Every row gives one point. Each copy is the shape, with its points in the same order, turned, moved and blurred by noise. Say if it was mirrored as well.
In the rows, 128 means zero.

Shape:
[[113 100 102]
 [ 78 110  92]
 [151 179 130]
 [125 109 102]
 [ 86 106  86]
 [ 91 193 134]
 [134 130 115]
 [158 189 125]
 [ 75  91 133]]
Copy 1:
[[105 170 137]
 [149 181 143]
 [134  87 161]
 [113 153 156]
 [144 192 152]
 [189 107 140]
 [109 131 149]
 [135  79 178]
 [141 176 105]]
Copy 1 is: mirrored
Copy 2 (9 x 3):
[[140 108 109]
 [120  83  79]
 [ 74 154 148]
 [133 107 117]
 [121  81  93]
 [ 37 139  95]
 [114 127 131]
 [ 65 155 160]
 [132 118  62]]
Copy 2 is: mirrored

Shape:
[[ 99  98 145  59]
 [113 139 144  60]
 [129 128 138  75]
 [131 109 124 158]
 [100 141 102 191]
 [ 88 132 131 163]
 [130 121 183  89]]
Copy 1, 7 rows:
[[159 176 125 199]
 [149 144 137 200]
 [150 151 142 167]
 [125 152 112 109]
 [ 91 109  80  98]
 [ 94 133  84 134]
 [122 173 172 168]]
Copy 1 is: only turned
Copy 2, 7 rows:
[[103 155  66 148]
 [146 174  77 138]
 [147 161  85 149]
 [127 105 153 123]
 [126 129 186  74]
 [121 124 142  76]
 [149 117  69 135]]
Copy 2 is: only turned
Copy 3, 7 rows:
[[134  70 142  63]
 [160  70 164  88]
 [161  89 140  93]
 [108 150 133 127]
 [ 86 177 189 144]
 [ 88 134 179 123]
 [127  62 120 116]]
Copy 3 is: only turned
Copy 4:
[[183 146 136  82]
 [164 116 117  81]
 [161 121 117  97]
 [109 143 149 155]
 [ 72 118 184 151]
 [ 86 134 180 121]
 [145 167 108  89]]
Copy 4 is: only turned

Shape:
[[ 94 108 137 110 111 128]
 [132 111 100 141  85 115]
 [105 127 103 134 187 115]
 [126 170  91 122 124 100]
 [155  95 154  52  69 179]
 [115 134  90  50 149  82]
 [149 143 114 167 200  78]
 [112 125 186 146 135 120]
 [154  68 130 154 144 103]
 [176 116 158 100 133 108]]
Copy 1 (10 x 6):
[[170 120 129 140 138 157]
 [124 133 152 107  98 173]
 [114 161 136 189 128 110]
 [129 167 140 124  67 128]
 [150  73  36 110 107 195]
 [141 209  88 162 100 164]
 [ 69 185 149 136 139  85]
 [145 118 113 105 161  95]
 [ 79 140 131 126 171 153]
 [103 145  69  94 129 141]]
Copy 1 is: only turned
Copy 2 (10 x 6):
[[147 158 124 131 137 106]
 [126 112 127 107 178 114]
 [142 112 152 134  95 166]
 [155  83 110  88 128 137]
 [102 173 108  98 127  21]
 [192  90 148 106  83  85]
 [119  54 137 160 100 173]
 [125 138  89 175 126 132]
 [ 95 102 160 173 156 118]
 [107  97 108 151 110  78]]
Copy 2 is: only turned
Copy 3 (10 x 6):
[[152  78 145  96 118 144]
 [145 112 126  95 175 133]
 [140 135  85  87  85 154]
 [124 151 130  65 129 114]
 [133  33 163 152 140  64]
 [174 121 116  59  84  79]
 [149 201  85 114  95 163]
 [142 114 161 139 102 178]
 [181 120  91 152 142 157]
 [162 131 141 156 115 106]]
Copy 3 is: only turned
